Each row of a before or after table is a point. One or more steps were done to the points. Then noise was added and the rows were shuffled. The steps act on how far a point lies along the listed directions, d1 being the first. Write out the steps. A step turns or swaps two directions, mirrors them in a line or flattens them onto one, adds a multiple of one to another, or multiplies one. Angles are multiples of 10 degrees, from the lower direction toward the higher: turns from -170 to 170, lines from 10 to 170 but not 90. Use the fewest steps. Two steps may share a direction if one is a turn and the other turns, adds or multiplies; they go together, in the order done. Otherwise the lowest direction goes first.
In the rows, zero is written as 128.

Directions:
(1): [ 85 125 189]
(2): [127 203 131]
(3): [189 127 171]
Before:
[[116 149 124]
 [ 99 134 107]
 [108 169 126]
 [ 99 153 103]
 [125 144 135]
 [ 85 101 139]
 [117 132 137]
 [ 80  99 149]
 [ 98  95 128]
 [126 151 117]
 [114 161 103]
 [ 90  79 122]
 [ 77 111 158]
 [124 160 130]]
After (14 x 3):
[[130 208 133]
 [134 180 140]
 [184  64 130]
 [164   5 144]
 [124 182 140]
 [141 186 166]
 [187  92 124]
 [156  49 138]
 [141 231 145]
 [133 168 127]
 [141 140 162]
 [124 208 160]
 [173  64 136]
 [142 141 127]]
Steps: turn d1 and d3 by 150 degrees; multiply d2 by 2.5

Directions:
(1): [117  96  95 133  85 213]
(2): [195 122 173  63 114 149]
Before (14 x 6):
[[214 114 166  37  86 223]
 [132 110 141 151 117 170]
 [124 165 142 122 140 136]
 [185 111 140  85 116 220]
 [132 123 112 111 144 115]
 [205 175 203  95 169  73]
 [ 73 124 120 165 158 103]
 [137 138 107 111 142 152]
 [187 117 179  28 110 151]
 [103 143 117 174 166  96]
 [114 129 125 124 132 137]
 [202 113 176 106 102 156]
 [133  90 118 146 108 159]
 [ 38 158  36 202 143 148]]
After:
[[ 74 101 105 158 130 162]
 [115 161 139 131 138 135]
 [222 168 215  35 153  93]
 [162 156 185  61 165  50]
 [190 139 191 121 140  81]
 [ 93 123  50 146  88 250]
 [ 97 119  92 173 140 150]
 [124 124 106 117 146 115]
 [125 134 126 119 128 142]
 [211 147 182  67 159 134]
 [126 188 148 173 195  33]
 [155 113 164 128 125 153]
 [160  94 145 124 111 144]
 [142 140 119 105 141 142]]
Steps: turn d1 and d2 by 60 degrees

Directions:
(1): [138 182  93 136 154 132  94 113 206 219 117]
(2): [ 95 171  43 135 133 136 173 154 173  53 124]
(3): [216 173  94 133  69 189  99 134  89 118 141]
Before (10 x 11):
[[173  79 200 125 102 147  94 123  74 117 128]
 [116 129  51 124 149 140 181 172 174  93 141]
 [ 76 194  95 142 189 110 100 114 205 249 105]
 [ 86 103  96 136 142 107 158 158 112  75 117]
 [198 120 144 120  46 155 118 117  19  78 129]
 [120 108 101 139 158 129 159 151 179 117 103]
 [139 117 112 122 159  89  82 108 198 227 119]
 [222 141 157 124  51 165 102 150  28 115 140]
 [196 107 122 102  41 159  89 113  62 108 143]
 [216 110 163 153  54 153  91 112  22 113 147]]
After, 10 rows:
[[211 157 159 125  82 153  75 134  97 196 131]
 [128  84 126 140 143 134 165 158 139  85 111]
 [123  70 111 113 124 142 181 171  99  63 149]
 [184 124 126 106  63 151  67  97 110 169 133]
 [200 129 163 119  72 139  71  92  62 190 125]
 [118  77 154 128 129 107 135 147  67 104 120]
 [ 41 204  24 137 164 120 170 158 188  93 106]
 [211 148 149 161  87 143  58  92  93 208 138]
 [112 145  38 126 154 110 133 137 223 128 116]
 [179 118 176 133 130 149  62 109 148 199 119]]
Steps: turn d1 and d2 by 70 degrees; multiply d3 by 0.7

Directions:
(1): [100 118 208  81 145 164 111 157 122 214 123  76 107  68]
(2): [113 139  80 137 121 224 161 113 209  91 114 113 110  61]
(3): [127  83 206 150  61 133 172 198 156  69 168 114 127 149]
Before (10 x 14):
[[123 115 169 121 141 114 113 137 103 165 131 125 125 130]
 [156 110 143 146 103  83 137 146 120  93 149 143 144 181]
 [145 121 124 147 114  78 134 121 102  95 138 150 140 173]
 [128 107 170 107 115 111 127 146 117 134 139 123 116 137]
 [139 159  61 107 175 127  94  79 112 170  92 138 123 120]
 [155 119 128 144 134  99 134 127  94  94 131 141 126 174]
 [137 130 110 139 133  99 128 124 105 126 119 146 142 151]
 [134 140 101 135 134 125 129 108 127 116 115 144 130 145]
 [123 140  99 114 163 145 112 100 118 145 113 125 134  95]
 [154 119 102 149 103 102 136 115 111  97 141 164 141 177]]
After:
[[148 158  43 133 183 147 120  66 117 120  92 146 118 122]
 [124 118 134 105 128 145 130 124 141 138 123 121 110 108]
 [149 165   6 131 167 133 104  39 115 139  99 174 134 132]
 [136 143  96 132 140 124 126 104 128 118 112 147 130 145]
 [130 146  72 138 143 141 133 104 135 123 105 143 133 117]
 [150 176  16 123 186 130  97  45 128 150  91 152 137 118]
 [113 106 169 134 115 167 145 152 157 125 135 114 114  98]
 [137 173  22 130 172 135 110  43 123 127  94 155 131 111]
 [124  98 183 136  98 138 150 170 135  94 150 114 137 122]
 [134  97 157 140  80 153 163 172 172  78 147 114 117 134]]
Steps: turn d2 and d3 by 160 degrees; add 1.5 times d1 to d3
